Each row is a point. The last column is the point's height on a tilted bowl or saddle (a function of degree 2), plus a little noise. Along how many of its main directions does it bend up, bend down or stay straight?

Points, 15 rows:
[[-20.8  20.6   1.8 -17.8]
 [ 16.8   6.7  -9.2   8.6]
 [ 12.7   7.9 -16.8   9.0]
 [-23.9 -16.7 -27.4 -44.4]
 [  0.0  -8.3  10.6  -1.1]
 [  7.8   0.2 -21.0   2.2]
 [ 13.9 -28.5  32.1  17.7]
 [ -3.2 -15.2  -4.3 -10.4]
 [-30.7  -1.0   9.8 -14.7]
 [  0.6  29.7  22.2   3.7]
 [-14.7  -0.4  -8.4 -20.3]
 [ 18.4  25.8  -5.2  16.5]
 [  2.3 -10.8 -16.0  -8.6]
 [-19.5  -5.2  19.9   3.8]
 [  0.7  -0.1  19.7   4.1]]
Directions: 1 up, 1 down, 1 straight

Points (27 x 5):
[[  4.3  15.3 -16.8   8.9   3.0]
 [-14.0  35.6  -7.9 -17.6  15.7]
 [-11.5  -7.2 -15.2   1.6  12.5]
 [  7.2  15.8  26.8  13.3  21.4]
 [  0.6  26.5   8.0   4.1   9.9]
 [ 30.4   6.0   6.8 -27.0   3.5]
 [ -5.9   7.1  10.3  -8.7   2.4]
 [-17.3  16.6 -11.9   7.0  17.3]
 [-24.4 -14.4 -24.8  22.0  41.4]
 [  6.3  28.2   2.7  -6.6   4.1]
 [  8.5  35.8  12.9 -17.5   8.3]
 [-33.6  -5.1   7.1   2.3  29.3]
 [  3.5 -16.4  -6.8   6.8   9.6]
 [ -9.3   6.5 -22.4  13.8  13.9]
 [ 13.5 -12.1  16.6 -14.8   5.3]
 [  2.9   3.9  25.9  -6.5   6.8]
 [ -3.5  -5.5  -5.0 -19.0   1.8]
 [  5.2 -18.6  -8.3   0.4   7.7]
 [ -4.7  25.1  26.2   9.3  21.5]
 [ 25.4  17.9 -25.6   2.7  -4.1]
 [ -4.1   2.5  42.0 -27.7   4.5]
 [  0.8   0.7  -8.9  -7.7   0.0]
 [ 24.4  11.7  -2.4  -7.8  -1.7]
 [ -8.8  30.3   6.5   4.2  15.0]
 [-17.5 -22.2  20.2 -11.1  18.1]
 [-31.9 -25.9  13.0   2.4  39.1]
 [  2.6   0.8   9.5   6.3   7.4]]
Directions: 3 up, 0 down, 1 straight

Points, 23 rows:
[[ -0.8 -13.6  -1.6  19.6  -8.2]
 [ -6.0  -4.3 -16.8 -12.8 -14.9]
 [ -4.1  16.3   3.4  10.3   1.3]
 [-18.1 -31.4   8.6  -3.0 -19.6]
 [-20.9  31.9   4.9 -11.6 -13.3]
 [  8.1  -1.4  -1.8  -6.1  -0.8]
 [  2.6 -19.3  -5.5  19.1 -10.4]
 [-17.7  10.7  -2.6  15.0  -6.1]
 [  4.5   1.4  15.3  34.2  -9.9]
 [ 19.4  10.4  33.9  -9.0 -14.2]
 [ -7.4  -9.3   1.0  -8.1  -9.0]
 [ 23.8 -10.7  31.8 -14.8   8.2]
 [ 18.9 -19.6  16.2 -21.8   8.3]
 [ 16.7  -1.6   7.6 -20.9  -6.0]
 [ -2.2 -18.1 -31.3  -3.3 -32.2]
 [-21.2  15.9  -5.8  -5.9  -8.7]
 [-10.9 -45.7 -21.6 -17.5 -50.4]
 [ -7.5 -18.6  -7.1 -21.7 -20.7]
 [ 33.1 -17.2  -8.0  -3.0  -3.6]
 [ 10.3  -5.2  13.2  11.7   3.9]
 [-11.9 -16.0   5.8  -2.8 -11.3]
 [ 29.5  -1.7 -18.5   7.4  -9.6]
 [  9.4 -18.3 -12.1  11.8  -9.0]]
Directions: 1 up, 3 down, 0 straight

Points, 47 rows:
[[ 16.3  21.6   8.3   2.6 -18.6   1.4 -11.7]
 [ 14.8 -13.2 -19.5 -17.4   0.5 -14.0 -12.6]
 [-13.8 -20.5  30.5  24.9  -6.4  -4.1 -17.4]
 [ -5.0  22.6 -11.5  -6.7  -9.2 -16.9  -9.0]
 [  5.9  11.0 -20.2 -35.9  -9.9  -4.2 -12.6]
 [-10.0 -12.8  -2.9 -25.8   3.8 -23.2 -10.3]
 [ -5.0   2.8   5.8  -7.5 -18.2 -12.8  -2.9]
 [ 54.5  -3.6   7.9 -27.2  35.3  27.7 -51.5]
 [  6.5 -21.5 -25.9   6.0  22.8 -18.1 -22.2]
 [  2.6  13.4  -6.3  10.3 -31.8   0.2 -13.4]
 [-29.9  -5.2   8.7 -21.4 -24.6   5.6  -5.2]
 [  8.0   3.3  28.4 -16.3 -12.9 -34.1 -15.9]
 [-12.3 -11.9  34.4  10.4 -18.3 -22.1 -20.8]
 [  3.4 -17.6   8.5  12.5   9.5   1.4  -9.3]
 [-10.9   4.0 -10.7   9.2  -6.5  25.4   2.4]
 [  0.6 -14.4 -16.0  28.7   8.6  -2.8 -18.2]
 [ -6.1  -7.9  -1.6  -2.9 -10.0   5.7   3.6]
 [ 26.2   8.1   2.2   8.2   5.4  -8.0 -17.7]
 [-20.1  22.4  25.9   8.2  12.6  -3.9 -12.8]
 [ 14.1   4.1 -12.2 -36.6 -28.3  19.8 -17.4]
 [ 28.0   9.9  27.9  -5.8 -42.0  -0.5 -33.1]
 [ 18.5  -8.3 -28.6 -24.2   0.3   9.4 -19.1]
 [ -2.9 -19.7 -11.5  13.7  34.7  11.5 -23.1]
 [-25.5 -14.8  17.3 -18.4  -7.7   0.7  -5.3]
 [  9.5  -1.1  -3.8  13.2  -8.1   3.9  -7.9]
 [-21.6 -23.1 -19.1  15.3 -13.0  -0.5   0.5]
 [  2.5  14.5 -35.2  16.2   4.6  12.1 -25.1]
 [  4.9  26.8   6.4   4.5 -20.1 -24.4 -16.7]
 [ -4.5  22.6  -5.3 -13.1  -1.6 -22.8  -7.4]
 [ 17.4  11.1   2.4  20.5  -4.4  15.3 -18.4]
 [  3.8 -26.9   3.3  -9.6  -2.9  -2.1  -6.0]
 [  1.9  -2.3   6.9 -11.2  10.8  11.3   1.3]
 [-18.6 -11.7   3.3 -12.2  29.8  -7.7 -13.9]
 [ 29.6 -14.1  25.2  -0.4 -23.2 -26.8 -29.9]
 [-15.1  -6.3   6.8 -18.5  14.4  -9.6  -5.7]
 [-12.3  18.9  -9.4 -30.7  17.7  26.8  -0.2]
 [  8.2  24.5   0.5  -5.8   3.7  12.5  -1.9]
 [ -2.0  11.1 -14.9 -25.6  -5.3 -16.0  -6.9]
 [  1.6 -15.8  -5.6  -3.8 -10.1  14.0   0.7]
 [ -6.6   7.5  23.7  19.1  -5.8   6.7  -8.7]
 [ 14.1  -8.7   5.5  18.8  -2.4  13.5 -13.1]
 [ -8.2  -1.4   5.3   4.1   8.2  14.2   1.9]
 [  2.7  27.1 -11.5  -1.7  10.3  -4.4  -9.5]
 [-22.8  17.2 -10.1  28.5   2.3  15.1 -15.9]
 [ -4.0   0.6 -32.2  21.2  18.9   6.4 -25.8]
 [  9.7   5.5   4.1   4.5   8.5   5.3  -5.4]
 [-20.6  -2.3  -2.2 -16.2  -3.4 -27.7  -9.3]]
Directions: 0 up, 4 down, 2 straight

Points:
[[ 37.8 -11.6  35.5  26.8   2.9  14.4 -17.5]
 [-33.5   9.2 -15.4  -5.0 -18.9  -4.3  20.7]
 [  1.8   0.0  -7.7 -14.7   7.5 -12.0  -3.9]
 [ 18.6 -28.7  -3.2 -12.5   5.5  20.1   1.2]
 [-14.4  -7.1  20.0 -10.2   6.9   8.9  10.1]
 [ 18.8  16.8 -20.5   5.5  17.6  -6.7 -15.5]
 [ -4.5  -4.4   3.9   3.6  -9.8  -8.9   8.8]
 [  7.1  -8.6   1.1 -14.2  -7.1   5.0   6.7]
 [ -8.1   8.4  10.1  14.8  -0.2   3.5   5.8]
 [ 42.5 -14.1  21.5  10.5 -14.0  18.5  -0.9]
 [  5.3   7.6  44.7   5.8  14.8   7.1 -37.6]
 [ 27.2   2.0 -11.9  -2.0 -10.2  21.4 -17.3]
 [ -6.4  -9.7  10.1  11.1  13.0   4.5   0.4]
 [ -8.2  14.7  10.9  -8.9 -13.6   9.0  16.8]
 [ -8.3 -15.8  29.1 -11.2 -17.7  -8.3  14.6]
 [ -4.5 -29.7 -20.9  11.8  13.7   7.6 -16.9]
 [ 14.0   6.4  30.9  32.3   8.3  20.6 -19.4]
 [-17.9 -15.4 -18.0  11.0  -9.8  11.5  -5.0]
 [ -0.6  -5.1  12.0  10.7   9.2 -18.1  -1.6]
 [ -7.8 -14.0 -31.7  -1.6  -4.2   1.7 -23.7]
 [-23.5  -3.4 -18.3  -1.6   6.4   9.3  -7.6]
 [ -5.5  -6.4  -2.8  36.6 -18.8  18.7  11.6]
 [ -4.6 -15.3  -6.5 -16.3   5.7 -24.9   0.6]
 [ 10.8   7.0   5.4  20.7  52.8 -26.3  -9.0]
 [  9.7   0.8  -1.8   1.8 -11.1  15.3   2.6]
 [ 15.9  -7.6   8.4 -14.8   1.5  -8.7  -1.1]
 [  4.3   9.3   7.9 -35.6   8.0  15.1 -10.2]
 [ 15.0 -17.9 -11.1  22.9   7.2 -18.4   5.0]
 [ -6.7  -4.8 -37.8  10.0 -21.7 -28.9  -7.0]
 [-23.4   1.0 -14.7  13.7  -5.7 -23.0   6.6]
 [  6.9   9.1  11.5   3.0  26.9  13.0 -25.7]
 [ 11.0 -10.1 -35.8 -16.8  26.4  -0.8 -47.6]
 [-28.0  14.7 -27.5 -15.7 -18.3  -3.4  14.0]
 [-24.2 -27.3 -19.1   5.2   8.5   3.7 -14.6]
 [ -6.0  -5.2  -8.7  -2.5  -5.5  29.4  -0.5]
 [-18.1   5.5  43.9 -14.5  -7.3  -6.1  -5.6]
 [ -0.9   8.8  -8.8 -19.7  20.7  30.4 -33.5]
 [  1.8   4.8  17.6   9.9  33.3   1.4 -21.6]
 [ -4.4  -4.1  24.7   3.8  -9.2  16.0  12.3]
 [ -6.2   5.2  -2.4  14.8  -8.0  14.3   8.4]
 [ -3.8  21.3  22.3  16.8  12.6   6.7 -12.3]
 [ -8.0  12.0 -24.2  -7.3  20.1  -2.1 -18.7]]
Directions: 2 up, 2 down, 2 straight

Points:
[[-21.0 -14.6  -1.7  -7.1   2.6   9.5  11.2  12.8 -22.6]
 [-37.4  -7.3  18.0   5.6 -14.3  26.1   8.1  13.8 -35.6]
 [ 14.7   9.0  13.2 -16.2   5.0  -5.7  19.4  24.6  -7.3]
 [  9.1 -18.7  -1.1  -4.1 -54.9  22.5   8.5  10.9  13.5]
 [-10.1   5.7 -20.3 -32.8   1.7 -15.4   7.2   2.4 -17.2]
 [ 35.6  -5.6  22.5 -14.5  19.8  -1.4  -7.0 -15.6   4.5]
 [  2.3  24.2 -21.0   0.9  23.4   2.1 -13.0  12.5 -12.2]
 [-25.1  -9.2  22.6   5.0  -1.9 -32.0   4.9  16.4 -14.1]
 [  2.2 -31.0  28.1 -20.6  13.9 -19.6  13.9  24.1 -25.0]
 [ 22.1  -7.6  13.9 -16.0 -15.2   6.1  25.2  19.9  26.9]
 [ -3.6   2.3  -3.7  18.9  10.6  -1.8  -9.0 -11.3  -3.6]
 [ -2.0  -9.4  -1.6 -19.0   0.8   5.3 -10.3  17.0 -10.5]
 [-26.8  -8.8 -13.8   0.8   7.6  -8.0  -3.3 -10.8  -1.4]
 [ 29.3   2.4  -7.1  30.1  14.9  -3.6  25.1  17.0  -8.4]
 [ 15.8  -6.2   5.3 -16.3  -7.6  15.7   8.6  -3.5   8.9]
 [ -9.3  -9.7   4.1   9.6 -11.9  -2.6  15.0  23.1  -4.5]
 [-18.1  11.5  -1.6  -5.9  17.9  14.9  -9.7  17.4 -24.1]
 [ 19.3   7.3  12.6 -11.4  14.9  -4.8  -1.6  21.0 -13.9]
 [ 12.8  -2.8 -12.2  -9.3  20.9   7.5  -9.4  27.3  -9.4]
 [-22.2  15.5   3.1  12.2   3.1   9.0  33.7  14.5 -33.8]
 [ 16.7 -11.7   4.7  13.5  -6.5  -7.1  -2.5   1.3   7.3]
 [ 12.4  12.1  29.9   4.9  -6.0 -11.3   5.5  27.8 -20.5]
 [ -5.4  11.3  13.0  -9.5  12.0  -8.7  -6.6 -24.3  -0.1]
 [-24.3  21.5 -13.2 -11.1 -14.8  -2.2 -31.7   5.8  -7.2]
 [  6.5  19.8 -15.6   7.4   4.3  25.3  -2.2 -13.8  -6.4]
 [ 10.3 -25.5   4.4  -7.5  -1.2  25.1  -0.1  -3.4   1.2]
 [ -5.6  -3.8   1.2   8.2   4.8 -26.0  17.0  -3.5  -2.1]
 [ 14.0  13.0   3.6  -7.3  13.9  40.1 -11.2   4.9  -1.9]
 [ -6.3  17.1 -17.3 -22.1  18.5 -14.4   3.0  21.7 -24.6]
 [  6.7  -0.2  21.4  -6.7  -6.3 -10.0  28.4  -6.6   6.5]
 [-16.3  14.9 -38.0  13.7   4.7  -4.3 -14.5   4.0 -10.7]
 [-30.3   3.5   7.9  -3.1  -0.8  27.0  14.9  26.1 -48.6]
 [-13.4   1.2  -0.1 -25.5 -12.3 -11.0   0.8  26.2 -24.5]
 [ -3.6   8.2  11.2 -20.0 -56.4  -1.1  -0.9   4.5  -9.0]
 [ 10.8   6.3  20.7 -21.0 -25.9   9.2  -7.9 -10.0   0.7]
 [ -3.3 -26.9   1.8  22.1   6.0  22.2  23.7   5.4 -17.7]
 [ -4.6 -27.9  -1.4  18.4  10.6 -13.5   0.8  -5.2  -2.3]
 [  1.8  13.3  16.6  -8.6  13.1  -5.2  -7.7  10.5 -21.0]
 [ 33.8   5.2 -16.8  -1.0   6.5  13.1 -20.0  12.6   4.9]
 [ 24.7  30.2  -4.4  15.6  13.0 -11.0 -20.0  14.6 -33.4]
 [ -3.1 -16.4  19.7 -14.0 -11.9  -4.7 -31.5   0.7   3.9]
 [ -3.1  19.6 -10.1  13.0  -1.5   7.0 -25.0  -2.4  -4.9]
 [  1.3 -20.7  34.8 -12.5 -10.0 -21.1 -10.7  -7.9  11.7]
 [ -3.2  12.6   9.2  -6.5  18.8 -11.6 -13.0 -32.3   6.6]
 [ -3.0  -6.1  23.9  -9.0  31.3  13.6   3.0   8.2 -30.8]
 [ 33.0  17.3 -18.2  13.2 -23.7  22.1   9.2 -17.0  -1.2]
 [ 17.4  -0.9   4.2  30.6 -39.8 -16.7  -8.6 -27.5  23.6]
 [  9.4  -9.4 -43.3  17.7   3.8  -8.9  -1.0   1.2  -9.3]
 [-11.6   4.8 -22.0 -10.5  -2.0   9.6   8.3   1.8  -6.8]
 [ -4.5   9.0 -16.8 -32.6   8.6 -21.2   8.3  12.8 -22.4]
 [ 19.3   0.9 -26.7  -5.8 -19.5  -8.5   6.7 -18.8  11.6]
 [-25.8  -4.7 -10.6  14.6  22.3   7.2  46.9  -9.0 -38.8]
 [ -8.3  11.6   1.4  -7.7 -29.1 -16.2  -7.5 -19.0   6.6]
 [  3.0   4.1   9.1  -2.3 -23.6 -11.7  -4.4  15.5  -3.8]
 [ -8.1 -21.7  13.6  23.5   9.1 -21.6 -11.7 -27.5  24.5]
 [  8.2  18.7 -17.2  26.6 -22.9 -19.9 -21.2  -6.2 -12.6]
 [ 23.9  -9.4  11.1  10.9   5.8  -0.5  11.2 -25.5   6.1]
 [  3.0 -33.6 -10.0 -13.2  13.1  12.1  23.1 -27.3 -10.0]
 [  5.2  -9.4  10.0  34.8   3.6  -4.6  -2.9   1.0  -9.8]
 [ 30.9  23.9 -26.2  -0.5 -12.3   7.5   9.0   2.3   9.9]
 [ -7.0 -17.7  -4.2 -13.3 -11.9 -13.9  -6.7 -10.0   6.3]
 [  7.7 -18.9   6.7   4.0  -5.3   2.0  23.3   7.1  13.3]
 [  2.4 -12.5 -32.0   3.3   1.3  -7.3  27.0 -21.9   2.1]
 [ -8.2 -10.8 -11.8  -3.3  -0.3 -30.2   1.5   5.2  -6.9]
 [  4.3 -13.8   1.0 -25.6  34.0   4.5   6.7  -5.8 -15.3]
 [ 21.6  -4.1  27.3  -6.9   1.5  16.9 -19.7  28.4 -15.5]
 [-15.6   2.5  -6.0 -13.3   3.4 -10.6  18.3 -32.2  -7.4]
 [ 19.8   1.0  10.9   2.2  -5.4 -10.2   0.2   8.5   1.8]
 [ -2.5  14.5  13.9 -11.1 -21.0   8.1   8.2  -6.9  -7.2]
 [ 16.8  30.4  29.8  -7.8 -35.3 -14.7   4.9 -32.7  -8.6]
 [  8.5  -4.0  -8.7  -4.0  -9.2 -13.5  16.1 -30.5  10.5]
 [  6.4  29.4  19.0  -6.4 -20.2  20.6 -37.0 -24.7   5.1]
 [-17.1 -16.7   0.7   6.1  19.5 -23.9   1.6 -23.0   0.5]
 [-17.8  19.4  -3.0  17.5  17.8 -13.5  -1.5   0.3 -24.0]
 [  9.1   5.3 -10.9  -2.8  -9.0  13.4  -6.0 -42.6   7.6]]
Directions: 2 up, 5 down, 1 straight
